Each row of a before or after table is a point. One or more steps were done to the points. Then noise was added and the rows were shuffled. The steps act on how far a point lies along the listed directions, d1 being the first. Name the steps. A step turns or swaps two directions, mirrors them in a line or flattens them onto one, adds a multiple of one to another, or multiplies one. Angles are multiples of 10 degrees, from the lower direction toward the higher: turns from -170 to 170, lines from 10 to 170 but not 90. Use the fewest steps. Two steps may share a direction if one is a turn and the other turns, adds or multiplies; they go together, in the order done. Otherwise the lowest direction goes first.
(in the rows, 128 means zero)

Directions:
(1): [110 177]
(2): [ 79 110]
Before:
[[106 174]
 [108 146]
 [133 180]
 [124 156]
 [146  29]
 [112 145]
 [ 95 172]
 [147 167]
 [155  84]
 [104 166]]
After:
[[211  82]
 [ 83 137]
 [ 72 127]
 [ 77 143]
 [104 125]
 [108 126]
 [181 120]
 [ 92 167]
 [115 167]
 [100 148]]
Steps: turn d1 and d2 by 50 degrees

Directions:
(1): [100 137  72]
(2): [ 99  72 133]
(3): [177 100  99]
Before, 11 rows:
[[174 180 150]
 [169 115 129]
 [117 121 193]
 [118  79  97]
 [140 148 130]
 [151 167 123]
 [ 89 154  89]
 [ 93  68 116]
 [ 94 117 102]
 [180 167  87]
 [150  92  99]]
After (11 x 3):
[[ 78 103  70]
 [115 111 118]
 [171 170 171]
 [143 163  42]
 [144 158 186]
 [ 90 156 116]
 [167 114 178]
 [164  71 192]
 [ 68  86 160]
 [ 99  94 118]
 [110 155 170]]
Steps: multiply d1 by 1.6; turn d1 and d2 by 160 degrees; multiply d3 by -1

Directions:
(1): [126 143 197 150]
(2): [ 90  87 121 176]
(3): [ 89 100 149  76]
(4): [177  75 142 124]
Before:
[[128 140  96 148]
 [118 138 103 175]
 [140  95  83 137]
 [ 99 126  68 170]
 [173 148 145  57]
 [136 117  70 166]
 [150 121 154  90]
 [123 143 153 100]
 [163 108 160  54]
 [148 112 120  83]
 [176 126 111 132]
 [143 178 120  57]]
After (12 x 4):
[[106 140  67 142]
 [131 167 150 159]
 [132  72  65  65]
 [ 82 194 102 148]
 [ 86 125  99  97]
 [ 79 174 105 185]
 [137 111 100  88]
 [116  75  53  97]
 [100 158 136 162]
 [168  73  68  70]
 [124 204  68 119]
 [142  94 132  83]]
Steps: multiply d1 by 2; turn d2 and d4 by 110 degrees; turn d2 and d3 by -160 degrees

Directions:
(1): [121  82 185  87 118  98]
(2): [ 53 148 161 154 144 136]
(3): [ 90  78  81 144  88 114]
(4): [136  75 125 152 193 147]
(5): [158 122 163 198 100 111]
Before, 11 rows:
[[ 84 123 165 157 134 129]
 [ 94 111 133 137 124 101]
 [131  66  97 135 136 122]
 [125 128  78 148 117 118]
 [155  82 130  84 200 149]
 [151  95 101 155  80 113]
 [ 98 132 145 190  99 120]
 [124  87 115 181 113 128]
 [180  99 123 134 143 143]
 [155  86 140  57 173 134]
 [172 103 110  92 202 215]]
After:
[[118 103 127  76  91  96]
 [173 138 197   9 180 132]
 [150  90 120 139  76  95]
 [ 98 103  40 163  99 113]
 [109 110 181 111 134  84]
 [ 99 123 138 178  83 107]
 [ 90 116 126 127  60 103]
 [138 172  35  65 118 212]
 [164 150 101  96 102 138]
 [149 169 147  17 161 138]
 [ 92 146 186 124 123 116]]
Steps: multiply d1 by 2.5; turn d1 and d3 by -40 degrees; mirror d4 and d5 in the line at 110 degrees

Directions:
(1): [ 82 150 133 165 140 182 185 152]
(2): [118  90 154  77 177 181 102 134]
(3): [ 77 110  91 104 141  82 128 188]
(4): [168  55 107 133 125 129 186 130]
(5): [192 164 138 118 140 135 131 198]
Before, 13 rows:
[[166 165 119 167  73  79 155 105]
 [140 120 132 150 131 142 111 127]
 [158 170 159 105 140 150 125 173]
 [110 108 154 117 130 153 100 131]
 [115 179 120 166 105 119 127 120]
 [159 141 176 101 157 173 114 108]
 [142 170 137 190  71 115 142  93]
 [116 166 145 119 151 157 118 104]
 [121 119 144 117 155 159  90 122]
 [153 164 165 119 138 167  91 106]
 [115 134 151 111 161 170 110 120]
 [149 166 137 224  87 134 190  83]
 [195 155 158 102 155 175 118 200]]
After, 13 rows:
[[101 188 159  92 138 127  78 146]
 [159  70  72 153  87  11 150 120]
 [101 132 122  96 148 110  99 103]
 [143  84  95 159  65  53 143  94]
 [140 119 126 138 130 125  98 135]
 [119 215 169  86 154 147  37 177]
 [123 141 142  96 134 116  54  96]
 [106 136 140  92 164 139  79 132]
 [105 111  91 155  99  84 141 100]
 [134 152 163  71 157 121  62 120]
 [110 115 158 113 133 151  95 140]
 [114 128 144 113 158 151  78 123]
 [163 117 101 168  68  67 178  90]]
Steps: swap d1 and d3; add 0.7 times d2 to d5; turn d4 and d5 by 60 degrees

Directions:
(1): [134 173 155 114 156  79  85 120  90 138  56]
(2): [ 84  83 102  66  96 135 140 167  90 108  87]
(3): [142 131  49 104 177  63 143 141 136 132 155]
(4): [ 72 151 154 178 130  90 195 150  89 123 142]
(5): [ 94  85 121 159 111  80 122  78 185  95  89]
Before, 13 rows:
[[116 188 212 170 163 187 130 174  47 138 138]
 [113 150 147 149 106 182 142 172 117 125 152]
 [142 125 158 142  91 186  90 150 158 135 151]
 [102 157 167 192 136  89 171 103 118 152 122]
 [ 86 100 144  47  92 176 102 163  85 128  99]
 [117 121 121 107 152 107 173 125 139 120 157]
 [137 154 145 160 157 126 145 105 123 138 154]
 [ 72  82 160 133  40 156 125 121 120 109  41]
 [ 44   7 108  92  76  86 136  95 161  74  42]
 [ 95 135 138 107 117  60  98 117 101 113  42]
 [ 57 111  74  97 134  83 196 153 108 109 129]
 [100 118 124  98 145 111 100 128 133 114  73]
 [125 130 135  67 126 128 125 133  99 153 105]]
After (13 x 11):
[[ 94  59  24 118 106  76 166 130 174 107 121]
 [ 82  99 118 172 139  65 136  80 198 108 154]
 [198 122  93 154 200 173  99 118 187 128 214]
 [134 134 168  95 142 129 112 102 129 123 100]
 [ 91  57 118 121  53 166 144 121 163  94 137]
 [115 113 147 101 105 133  72  65 169 108  47]
 [170 109  95  69 121 185 109 131 137 164 136]
 [ 32  14  89  72  84  71 151 114 135  76  41]
 [110 117 151 152 117 120 152  83 171 138 142]
 [ 80  90 132 139 114 151 151 130 156 106 118]
 [120 158  94 143 153  71 138 175 129 140 168]
 [159 145 128 105 147 162 121 123 102 150 143]
 [159 161  90 139 164 104 101 135 172 134 142]]
Steps: turn d1 and d3 by -150 degrees; swap d2 and d5; multiply d4 by -1

Directions:
(1): [109 145 171 122 107  59 139 105  57  77 122 117]
(2): [131 174 139 173 147 109  75 195 134 130 121  65]
(3): [149 124 115 133 124  68  63 109 143 145 198 173]
(4): [152  68 159 166  83  98 133 123 195  95  99 112]
(5): [195 164 104 142  89 142 180 129 124 105 189  97]
(6): [126 148 166  60 148 123 121  78 174 143 146  64]
Before (13 x 12):
[[137 161 138 127 128 110 124 131  95 134 167  95]
 [121 131  80  92 134 127 105 102  61 159 172 226]
 [125 100  93 140 111 119 111 122 102 160 150 230]
 [144  91 116 158 109 116 133 129 147 127 163 179]
 [139 161 163 167 106  51 141 153  79  84 110  86]
 [125 203 127 137 115 150 144 197  69 126 125  67]
 [114 157 166 108 139 112 177 127  93  94 113  61]
 [ 95 127 149  73 149 113 137  99  50 108 110 142]
 [158 115 116 175  96  80 109 132 149 135 193 182]
 [ 98 121 143  77 144  87 130  54  81 127 121 176]
 [109 150 120 133 170 134  93 173  94 126 125 113]
 [133 124 207 120  90  68 129 109 138  75  85  82]
 [140 101 165 128  84  95 155  86  90  94  99 113]]
After (13 x 12):
[[ 85  89 163 136 173  92  38 123 199 153  60 120]
 [110 157 158 116 129  94  95 125  59 127  99  79]
 [140 119 149 123  89  89 171  91  81  94 168 125]
 [120  67 113 121 136 154 134 118 146 130 103 185]
 [143 109 147 125  36 117 241 107  56  64 119 146]
 [ 99 140 141 115 126  72 166 103  19 101 111 165]
 [101 132 164  95 124 107 197  98  75  85  98  96]
 [155  74 143 185  93  69  49 163 198 118 114 144]
 [ 71 167 166  61 168 125 103 105  64 151 101 136]
 [138 106 120 189 119 103  47 186 166 161 126 159]
 [151 154 123 162 133 102 104 167 117 123 177 121]
 [ 88  57 175 122 154 113  77 138 162 123  50 123]
 [154 170 118 160 104  63 111 149  96 128 222 155]]
Steps: multiply d5 by 2.5; turn d1 and d5 by -40 degrees; turn d2 and d4 by -160 degrees; turn d2 and d6 by 20 degrees

Directions:
(1): [ 98 178 156 173  93 103 133  78 142 145  58  85 153 150]
(2): [109 147 132 125 101  93  89 182  65 170  91 193 139 109]
(3): [ 79 116 125  96 174 140  97 103  93  99  87  86 107  54]
(4): [123 125  87  46 108 105 136 152 115  87  90 101 142 196]
(5): [ 95 189  70 114 158 186 150  94  99 165 150 149 161 145]
(6): [166 123 187  90 137 205 113 144 153 139  82 139 183 124]
Before, 14 rows:
[[180  76 181 235 114 127 105 131 152 175 197 191 103 106]
 [ 98 149 105 117 112 121 102 120  94 142 102 123 122 133]
 [ 82 165 144 162 135 125  77 116  89 167  87 159 158 103]
 [132 107  94   9 127 177  95 199  87 123  80 135 147 107]
 [108  74 236 170 120 113  78 118 132 126  69 149 111  28]
 [152 133 139 161 130 123 126  94 144 143 174 141 120 111]
 [140 104 146 171 187 163 124 126 152 111 182 160  83  39]
 [102 133 109  62 119 162 122 148 123 147 105 127 157 140]
 [106 147 122 110 160 192 126 109 150 131 118 131 141 146]
 [168  93 148 124 135 168 167 116 206  88 209  99 102 115]
 [142 101 143 172 173 160  94 156 131 151 200 179  96  36]
 [ 91 174 140 139 190 165 105  90  81 192 102 155 148  60]
 [ 96 161 167 152 177 165 103  69 120 150  77 141 152  61]
 [131 193 107 137 148 185 176  85 172 160 148 106 203 189]]
After:
[[129 125 153 140 100 119 104 116 134 133 102 109 121 128]
 [144  80 193 109 135 167  64 171 127 139  83 123 114  18]
 [130  89 178 118 103 130 105 156 150 141 101 122 124  90]
 [126 141  33  69 145 187 142 126  84 147 179 178 162 213]
 [ 91 141  44  28 173 173 112 152  88 101 132 122 138 139]
 [ 82 160  47  52 177 163 142 122  97  83 120 131 121 128]
 [118 113 149 111 121 117 105 152 145 104  85 125 112 147]
 [174 108 148 119  91  52 135 183 170 104 115 115 150 194]
 [135 145  85  93 125 118 135 105 119 118 153 133 135 160]
 [116 136 138  47 134 102 112 134 108 109  29  91 157 161]
 [ 97 169 134  80 124 115 113  98 120 110  30 112 173 164]
 [ 50 194 111 105 146 205 141  62  94 167  71 157 193 129]
 [111 133  77  99 135 144 156 130 129 112 195 132 105 112]
 [112 149 147 109 111 125  97 126 125 123  61 116 177 173]]
Steps: turn d1 and d3 by -30 degrees; flatten d2 and d6 onto the line at 60 degrees; turn d4 and d5 by -140 degrees
